Each row of a before or after table is a point. One or more steps were done to the points. Then noise was added and the rows were shuffled. The steps act on how far a point lies along the listed directions, d1 being the first. Write out the steps. A step turns or swaps two directions, mirrors them in a line or flattens them onto one, adds a multiple of one to another, or multiplies one. Angles are multiples of 10 degrees, from the lower direction toward the higher: turns from -170 to 170, lines from 10 to 170 but not 90. Use the fewest steps. Two steps may share a direction if one is a turn and the other turns, adds or multiplies; they go together, in the order done. Otherwise the lowest direction goes first.

Directions:
(1): [60 -4 16]
(2): [-17 -21  56]
(3): [  2 -59 -22]
Before:
[[-34  -2  58]
 [-12  32   8]
 [-45  12  24]
 [-65 -47  34]
 [ 31   2 -29]
 [-22  68 -32]
 [ 31   7 -46]
 [  2   4 -56]
 [-45  39  35]
 [  9  59 -21]]
After (10 x 3):
[[ 28   4  56]
 [ 68   0 -12]
 [ 18 -32 -78]
 [ 41  13 -51]
 [ 45 -13 -24]
 [ 49 -22  58]
 [-27   2  31]
 [-33  -6  47]
 [ 34   5  10]
 [-21 -36  38]]
Steps: mirror d1 and d3 in the line at 120 degrees; multiply d2 by -1

Directions:
(1): [-24  13  67   6]
(2): [  3 -42   4  58]
Before, 14 rows:
[[  8 -11  11   6]
 [-32  50  29 -92]
 [ 41  20 -39  -9]
 [-15  -6   1  -8]
 [ -7  24  13   1]
 [ -5  45  21 -50]
 [ 23  31 -19 -37]
 [ -8  14 -19  -6]
 [ -2  38 -11 -22]
 [ -2  22 -24 -63]
 [  7 -29 -72  -5]
 [ 49  41 -45 -82]
 [-42 -58  72  99]
 [ -9   3  11  14]]
After, 14 rows:
[[-48   5  96  -1]
 [ 24  55   4 -33]
 [  8  49  40 -24]
 [ -7   9  10  19]
 [-12  28   6  -3]
 [-21  -6  -3  -2]
 [-37  19  44 -44]
 [ -9  10 -37 -68]
 [ -5  -6  -4  13]
 [  6  60  77 -67]
 [ 17 -90 -79  84]
 [  9 -12   0   7]
 [ -9  33  27   6]
 [-12  15  69  15]]
Steps: turn d1 and d2 by 70 degrees

Directions:
(1): [-13  15   1  -1 -27  -2  92 -28]
(2): [-38  32  39  -4  67   0  20  40]
(3): [  5  31 -34 -15   1  89   0   9]
(4): [-19 -53  62   1 -34  43   3  20]
Before (8 x 8):
[[  2  -4 -19  15   3 -26 -38  -1]
 [  8 -55  48  20   1 -30 -18   5]
 [  0  -1   2   7  -6  24 -32  21]
 [ 13 -31   3  12  -6 -37 -41   7]
 [ 22 -24  11  -2 -36  -4   3 -14]
 [-16 -16  52   3  19  -8  11  32]
 [ -9  21 -27 -18  47   1  19  -4]
 [-33 -10  45  -3   5  -4  33  10]]
After:
[[  28    3  -16   -5  -27  -12   20  -27]
 [ -24  -10   14  -17   19   34   39    3]
 [  11   -6  -29    8   17   26 -102   26]
 [  35   -2  -44    4   31    2 -120   28]
 [   1   23    5    4   49  -56    2   16]
 [ -27   33    5   -2   15  -52   84  -23]
 [  39   11  -38   12   55  -42  -69    2]
 [   7  -22   13   14   12  -14  -93   35]]
Steps: multiply d1 by 3; add 0.3 times d2 to d4; turn d3 and d4 by 110 degrees

Directions:
(1): [ 26  13 -14  40 -25  32 -80  35  44   2  23]
(2): [-24 -31 -27  85   0 -15  11  30 -38  29 -36]
(3): [ 37 -54   1 -13 -22 -27 -27 -44 -21  67  33]
Before, 10 rows:
[[  -4  -16   30  -30   13   -1   22  -41  -40   10    5]
 [  -7   57   20  -25   18   39   12    5   52  -58   -3]
 [   5    1   15  -68   14   -9   11  -16   25   -6   43]
 [  63   -3   59 -121  -23    9  -63  -61   33   27   84]
 [  34  -65  -17   47  -22    2  -82  -15  -15   65   34]
 [ -12   56   26  -37    1   11   -8    9   29  -61    4]
 [  23  -22   -4  -10  -17    0  -26    5  -28   17   11]
 [  28   32   16   29  -24   17  -68    1   41  -18   30]
 [  -8   -5    1   11   11  -16   43  -19  -42   23  -20]
 [   5   11  -20   -5   21   10   -6    5   22  -10   17]]
After:
[[ 19 -28  23 -43 -19 -40  -8 -50 -28  34  24]
 [-23  29  -1  22  18   4  43   9 -23 -14 -31]
 [ 16  -9 -20 -12  16  -3  -4 -14   8  10  23]
 [  9   3 -13  15 -13  17 -27  35 -12 -11  -4]
 [ 28 -83 -10  93 -42 -12 -83  17 -39 109  19]
 [ 45   9  22   3 -28   2 -65 -30  28   7  45]
 [-26 -16   6  44  12   6  16   3 -48  11 -23]
 [  0  24 -18  63  -2  57 -84  55  42 -33   8]
 [ -3 -55 -18  24   1 -28   3   6 -19  53  21]
 [ 29 -33  22 -46  -1 -19  14 -69  -9  43  28]]
Steps: turn d1 and d3 by -40 degrees; turn d2 and d3 by -110 degrees

Directions:
(1): [ 19  -9   1  38 -74  37  39 -24 -36   3   6 -58 -25 -46]
(2): [  3  88  35 -16 -15   8  46 -29  21 -39  23  18  54 -13]
(3): [ 58  20   1  34   3  14 -37  33  31  45 -45  16  41 -63]
(4): [ 48  26 -10   3  10  41 -50  -6  29 -21  13 -74   6  64]
(5): [ 28 -10  27 -47  55 -11  51  56 -26 -22 -26 -56   5 -23]
(6): [-11  20 -43 -57 -25 -26   2 -51  19  11 -88 -24  -7   0]
Before (13 x 14):
[[ 26 -14 -15  13   8  -1 -93  20  30  21 -24 -12  18  25]
 [-16 -11 -29 -24  34 -43 -36  28  33  26 -37   5   1  16]
 [-30 -59  10 -18  44 -14  26  40 -14  -4  41  13 -14  60]
 [ -5 -77 -30  55 -41  14   6  14 -64  16  16 -57 -87 -31]
 [ 36 -12   4  -1  36   2 -28  34  30   8  -4  -8   8  25]
 [  1 -55  -4  17  34 -16 -47  45  20  34 -25  33  -9  24]
 [-12 -39 -15 -49  47 -21 -18  22   4 -21 -27 -59 -12  66]
 [ 46   6 -16 -39  43   5 -37   3  41  -4 -68 -51   8  19]
 [ 19 -42  -4  35 -52  24   5   7 -34  38  10 -36 -53 -26]
 [ 17 -30 -12  -7  39 -16 -46  14  -7  23 -19  -6 -16  23]
 [  6  -5  12 -11  66  22  -4  35 -22 -44  67 -27  -2  65]
 [-14  -7  17 -65  70 -48  30  17  -5 -36 -19  10   6  39]
 [-62 -11 -22 -50 -13 -43  24 -15 -18 -19  14  -8 -39  27]]
After (13 x 14):
[[  12   43   32  -11   44   -9  -13    8   10  -19   32   26   34   30]
 [ -10   22   36   19   13  -12  -36   18   21  -13   48   60   49   14]
 [ -11   35   -3  -46    6  -25   19    8   14  -17  -12  -14    9  -13]
 [ -12   -4   15  -76  104  -59    9   32   15  -35  -36   31   23   47]
 [  19   -3   11  -34   64   -2   -5   43   28  -12   11  -16   27   75]
 [  62   57   15   61  -85   81   42  -31  -29  -45   50 -122  -13  -37]
 [  11   42   29   -4   40    6  -35   16   59  -23   21   34   48   70]
 [  45   26   22   44  -89   63   36  -29  -25    1   39  -79  -26  -24]
 [ -22   10   47  -15   45  -19   44   21    7  -27   25   71   29  -21]
 [ -20   22   52  -35   67  -27   40   49    3  -47   31   28   51   11]
 [   9  -37   13   -4   90    3  -16   69  -26  -13   44    3   -1   34]
 [ -26   54    6  -33   56  -40  -13   19   52  -14   14   44   48   31]
 [   5  -10   26   -2   44  -12   -7   35   22   -6   33   37   13   28]]
Steps: multiply d1 by 1.6; turn d2 and d6 by -140 degrees; turn d4 and d6 by -120 degrees; flatten d3 and d5 onto the line at 110 degrees

Directions:
(1): [-68  41  13 -47  61  -8 -30  23  -4  20  61 -23  37 -18  49   6  -6 -50
  28   7]
(2): [ 56  30  11 -47  68 -17 -17 -50  25 -64   3  37 -31 -34  33 -27  -7  42
   0 -17]
(3): [ -2  14  44   1 -19 -13  32 -16  47 -48 -28 -24 -22 -34 -17  68  49 -63
  53 -22]
Before, 8 rows:
[[  82  -13   14    9  -15    4   11  -47   16  -50  -29   70  -36  -32
   -20  -31    5   66  -14  -22]
 [  67   -3   -3   -9  -54   -7   33  -41   54  -62  -45   11  -76  -12
   -40   34   53   18    9  -34]
 [ -72   61   25  -42   39    1   -8   32    4   33   38   -7   19  -48
     8   14   15  -36   51   -1]
 [  -9  -48  -60   62  -82   44  -21   54  -79  120  -22   20   37  111
   -36  -57  -34   33  -73   53]
 [ -24   11   -1  -18   -6   21    8   22  -15  -21   -2   -8   30   31
   -10   42    8  -55   -1   -4]
 [ -44   18  -23  -53   20   -3  -35   32  -50   39   60    2   49    8
    34  -53  -24   -1  -10   31]
 [  35  -27   -3   64  -51  -31   27  -20  -25   16  -14   27   -7   23
   -24    6   -5   18  -36   12]
 [  14  -67  -10   94 -106   27   35   27  -29   37  -38  -19   -9   55
   -87   22   33   41  -25    6]]
After (8 x 20):
[[ 48  13  23 -13  16  -1   6 -46  25 -47  -5  46 -16 -44  -1 -12  14  29
   16 -15]
 [-44  37  11 -13  -7  -1   6  25  10  27   9   2   7 -36 -15  11  20 -13
   31  -7]
 [-12 -22 -63  25 -36  41 -46  39 -77 113   6  40  42  93   2 -84 -57  51
  -83  61]
 [-19 -46 -23  68 -63  23   8  45 -51  60   7 -24  13  52 -50  -1   8  37
  -29  20]
 [ 23 -11   8  44 -24 -33  22 -12 -34  25   7  18   4  20  -2   2  -6  -1
  -34  19]
 [ 28   7   7 -22 -42  -7  27 -19  57 -40 -20 -12 -58 -14 -29  53  57 -21
   22 -23]
 [ -5  17 -25 -46   6  -5 -27   9 -33  20  28  12  39   4  28 -53 -23  24
  -19  20]
 [-21   4  -8  -9 -21  30  15  22 -22 -10  -6 -11  35  44 -20  28   2 -40
  -15   1]]
Steps: multiply d1 by 0.4; turn d2 and d3 by 20 degrees

Directions:
(1): [ 39  82  31  17  -1  39  18 -44 -11 -29  35 -64 -28 -35  36 -62   3   6
  22 -31  51   5 -24  -8]
(2): [ 63 -78  38  26 -11  -1  15  13 -27 -84 -31  -8   9 -13  16  10  -4 -24
   4  17 -12  77 -40 -26]
(3): [-23  -2  26 -85  32  -3  48   5 -18  -4 -31  10 -87 -41  34  10 -19 -61
  19 -21 -45 -20  -4  15]
Before (11 x 24):
[[-15  10  11 -19  21   2  29 -14   2   0  -8  -5 -36 -22  13 -10 -11 -46
    8 -15 -13 -10 -16   2]
 [-28  39 -32 -28  21  -4   7   0   9  57   1   6 -22  -8  -3  -9  -7  -5
  -10 -26 -13 -31  22  26]
 [-44  78  -3 -38  26   7  25 -22  -2  58  19   3 -57 -22  24 -25   2   1
    8 -34  -3 -79  18  35]
 [  8  18  -7 -12   1  14  23   0 -26  -2  -4   0 -38 -14  29  -6  -5 -31
   13  -2  -5 -13  -4  19]
 [ -2 -39  -4 -16  -7 -27  -1  18  10 -11 -29  29 -12   9   2  31   0 -20
  -18  17 -43   5  10   8]
 [-10 -31 -12  -6   7 -13  -4  26  -6 -18 -23   0 -10   1  -3   8  -5   8
   -6  18 -20  23   3   5]
 [ -2 -50  15  -3   7 -12   1  11   3 -18 -40  26 -11   0 -14  14 -17  -4
  -16   8 -24  29   1  10]
 [  3 -54  -9  -3 -21  -2 -14  36  14   2 -38  17  -1  33  -3  34  12 -11
  -17  24 -28  22   2  12]
 [-18 -23 -35  54  -8 -25 -36   3  28  20  11  19  74  53 -52  14  22  35
  -17  22  14   7   5 -15]
 [ 44   6  24  33  10  25  -1 -20  -3 -42  35 -35  17  -8  31 -47   9   9
   13 -24  29  27 -17 -20]
 [-33 121   9  -7  18  31  18 -51  -5  17  42 -69 -41 -31  21 -64 -10  19
   31 -39  70 -44  -1  14]]
After, 11 rows:
[[ -28   42   -7   -7   16    5   -1   -8   22   33   -3    7  -25   -6
   -13  -14  -16   18  -11  -15   11  -23   18   23]
 [ -11   60  -15   -6  -14   21  -20   -4   24   42    9  -15  -26   17
    19  -19   14   19   -1  -12   17  -30   15   23]
 [ -14  -84  -13    0   21  -16  -14   28    8    8   -8   42   37   29
   -11   23    1   -7  -13    1  -30    4   12   -4]
 [   7  -21  -20   11    0    0    6   11  -25   -4  -13    9  -14    0
     9    7    2  -27    6    7  -14    4   -4   16]
 [  60  -41   44   22    0    7   33   -1  -43  -71  -17  -10  -16  -29
    37   -6   -2  -18   10   -1   -7   46  -43   -7]
 [ -27   32  -25   -5    9   -7   -9    6    1   16    0  -16  -19    1
     1  -14   -5   22    1    4    1   -8   14   10]
 [  25 -119   37   25    0  -21   23   29  -38  -91  -50   -2   18   -5
     2   32  -21  -26   10   33  -11   81  -43  -28]
 [  55    4   13   15   12   10   23   -6  -18  -31   -4  -27  -17  -33
    20  -30   -7  -18   -5  -25    1   41  -20    0]
 [ -15  -16   -1    2   17   -3   20   -4    6   -4  -13    6   -2   -8
    -1    0   -8  -42   -3    5  -13    2  -11   -1]
 [  -4   49   -4   27   -2   -3   -7  -31    8    3   25  -26   13    7
   -15  -31   23   20    6  -16   34   -2  -14   -6]
 [  -8   57   -9   -8  -10   -3   -5  -15   17   16   15   -4  -22   -3
    10  -13    2    7   -8  -12   -1  -28   17   15]]
Steps: turn d1 and d2 by 140 degrees; multiply d3 by 0.4
